Rows are points. Any point is a mix of the corners, with weights that add up to 1. It lies inside the corners' shape when no weight is negative. Say inside or outside, and name the corners with a negative weight.

Corners:
(1): [ 32   6 -34]
(2): [-7 10 52]
(3): [-10 -18  19]
(4): [ 15  15 -60]
Points:
[ 5 -9  8] -> outside (4)
[ 22   4 -18] -> inside
[ 15  -2 -12] -> inside
[ 13  11 -47] -> inside
[ 16  -5 -21] -> outside (2)

Corners:
(1): [-18   1   7 -18]
(2): [ 2 14 32 12]
(3): [-12  15 -14 -15]
(4): [ 49 -25  24  60]
(5): [ 11  -2  -5 -23]
Points:
[19 -7  5  3] -> inside
[-22   4  -6 -35] -> outside (2, 4)
[-12   2  -3 -15] -> outside (2)
[3 1 2 1] -> inside
[0 8 4 1] -> inside
[10  2 17 22] -> outside (5)

Corners:
(1): [  0 -15  -9 -26 -14  -2  18   7]
(2): [-45  12  18  14  59  24 -16  17]
(3): [ 36   4 -56  12  -9  -1   4 -24]
(4): [ 28 -16 -16  -2 -24 -51  13 -13]
(5): [ 15 -11  14  16   4  -2  -2 -24]
(6): [ 2 -6  7  7 15 -5  8 60]
(7): [ 20  12  17   6  -9   8 -16 -27]
(8): [  6   6  22  11 -10  -3   6 -27]
(9): [ 30   5  -9  -5  -3  -1  11 -18]
Points:
[ 14   4   0   2  -5   3  -3 -14] -> inside
[  2  -1  -4   2   6   1   0 -13] -> outside (6)
[  7  -7 -10   4   3 -16   2   5] -> outside (8, 9)
[ 33  -6 -23   5  -9  -1   6   3] -> outside (2, 4, 8)
[ 26 -15   1  -5 -10 -21  10   9] -> outside (2, 3, 8)
[-20   1  19   2  12 -11   0  11] -> outside (3, 5, 9)
[ 24   5  -1  12  -3  -9  -1 -36] -> outside (1, 6)
[  5 -11 -19  -2  11  -9  10  27] -> outside (7, 8)
[ 3  2  2 13 12 -8  1 -4] -> outside (1, 7)

Corners:
(1): [10  8  4 18 22 -4 -4 -4  8]
(2): [ -3   8 -13   3  10   1  -6  12 -15]
(3): [-10  13   8   2   9  -9   2 -11   6]
(4): [-11 -15 -15  -9 -20   8 -21  14  -5]
(5): [ -4   7  27  -4  25 -15   5  -4   9]
(6): [-22 -10 -28   1  11  22 -19   5 -17]
(7): [-10   0  15  10   6 -16  14   3  12]
(8): [ -6 -10 -17 -13   2   1  10   0   2]
(9): [-10 -10 -15  -3  -2   2 -11   3 -26]
(10): [ 14  12  60   9 -39 -10  37   4  24]
Points:
[ 4 10 12 14  7 -4 14 -1 13] -> outside (4, 5, 9)
[-6 -1 -8  2 -1  2 -2  5 -7] -> outside (5)
[-11  -5 -14  -2   4   3 -17   8 -10] -> outside (8, 10)
[-5  2  3  5  6 -2 -4  2 -4] -> outside (8)
[-6  5 13  6 10 -9  7 -6  7] -> outside (2, 4)

Corners:
(1): [-23  -9 -42 -17  12 -13  23  19  -6  25 -37  60]
(2): [ 41 -13  13  36  22  30  10 -43  -2   4   1  20]
(3): [  1 -11  10   2  21  40 -26 -25 -18  -9   4  34]
(4): [-22 -17  16  11  -6 -19  25 -24  17  16  24 -18]
(5): [-12  -2 -33 -18  22   7   5  20  -8 -11 -13  -7]
(6): [-31 -24 -43  32   1 -15 -47  -9  -1 -26 -24  14]
(7): [  4 -18   0 -20  24  10   1 -33 -22 -29  11 -13]
(8): [  5 -39 -10  28   7  15  -2   4  23   1   5  29]
(9): [ 19   1  -2 -35  46 -49  25 -13  -2  31 -21  -9]
(10): [-15 -19 -12  36 -48 -38 -48  26   1 -26 -12 -22]
(11): [-13  21  35 -26  -1 -55  47  19   2  -6   0 -24]
(12): [ 21  14 -23 -10 -26   5 -23 -17  22 -27  -8  12]
(13): [ 56  29 -11  -4  24 -14   4 -31 -13   7  11  11]
Points:
[  9  -3 -15 -15  22   6  -1 -18 -13   2  -8  15] -> outside (6, 8, 11)
[-14   0 -18 -11   3 -24   0   1  -3  -4 -14   8] -> outside (2, 8)
[ -2  -1 -10   2   5 -10   2  -3   0  -3  -8   2] -> outside (7, 8)
[ 12 -11 -13   3  17  11  -1 -23   3  -1   1  17] -> outside (10, 11)

Corners:
(1): [ -4  33 -25 -19 -14  13  41  -9 -38   3 -21   8  40  23]
(2): [ 19  10   1  -6  -3  -5 -11 -10  34   5  17  13   6 -44]
(3): [ -5   1 -19  15  -5  18   4  10  20   9   7  30 -16   6]
(4): [-14  22   8  -2   2  -4   5   3  -7  13 -19  -4  26 -10]
(5): [  7  18   2  19   1 -23  -1 -40  33  14 -19 -13   0 -23]
(6): [-10  -5 -18  20  12  -3   2  10  24 -12   1   8  26 -25]
(7): [  4 -21 -22  -9   6 -18 -27  40  21  15  27   6 -25 -26]
(8): [ -4  19  15 -10  11 -20   0  -3 -14   7  14 -10   3  23]
(9): [ 21 -42 -10   1 -21  17  15  34   0  -6  20 -16  11 -33]
(10): [  2 -11  10  -5   1  -8  12 -15 -10 -17 -35  -2 -32  34]
(11): [-19   5   3  20 -16  -5 -22   3 -40  26  27  23   3 -34]
(12): [ -5  11 -31   1 -25  38  12  60   2 -17  10 -12  -4  -2]
(13): [ 16 -15   2   8   5 -38 -40   5  20  -8 -11 -12 -25  28]
(14): [-30 -25 -30   8  -3  36   5   6 -14   6  -3 -28  25  47]
(15): [ 17  34  22   9  28  16  -8 -11 -32  19 -23   4  10 -11]
Points:
[  6   2  -3  -4   1  -4   0   5   7  -2  -1 -11   4   1] -> outside (3, 11)
[ 7  5  1  1  0 -9 -1 -3  4  0 -9  2 -7 -5] -> outside (14)
[-2 -1 -5  2 -4 -6 -4  6 -1  3  2  2 -2 -2] -> outside (15)
[ -4   7  -6  -3  -4  14   4   9 -16  14   5 -13  20  -7] -> outside (3, 6, 10, 13)
[  5 -12 -11  -2   0 -12  -2   2  15   0   2   0  -9   5] -> outside (4, 11, 12, 15)
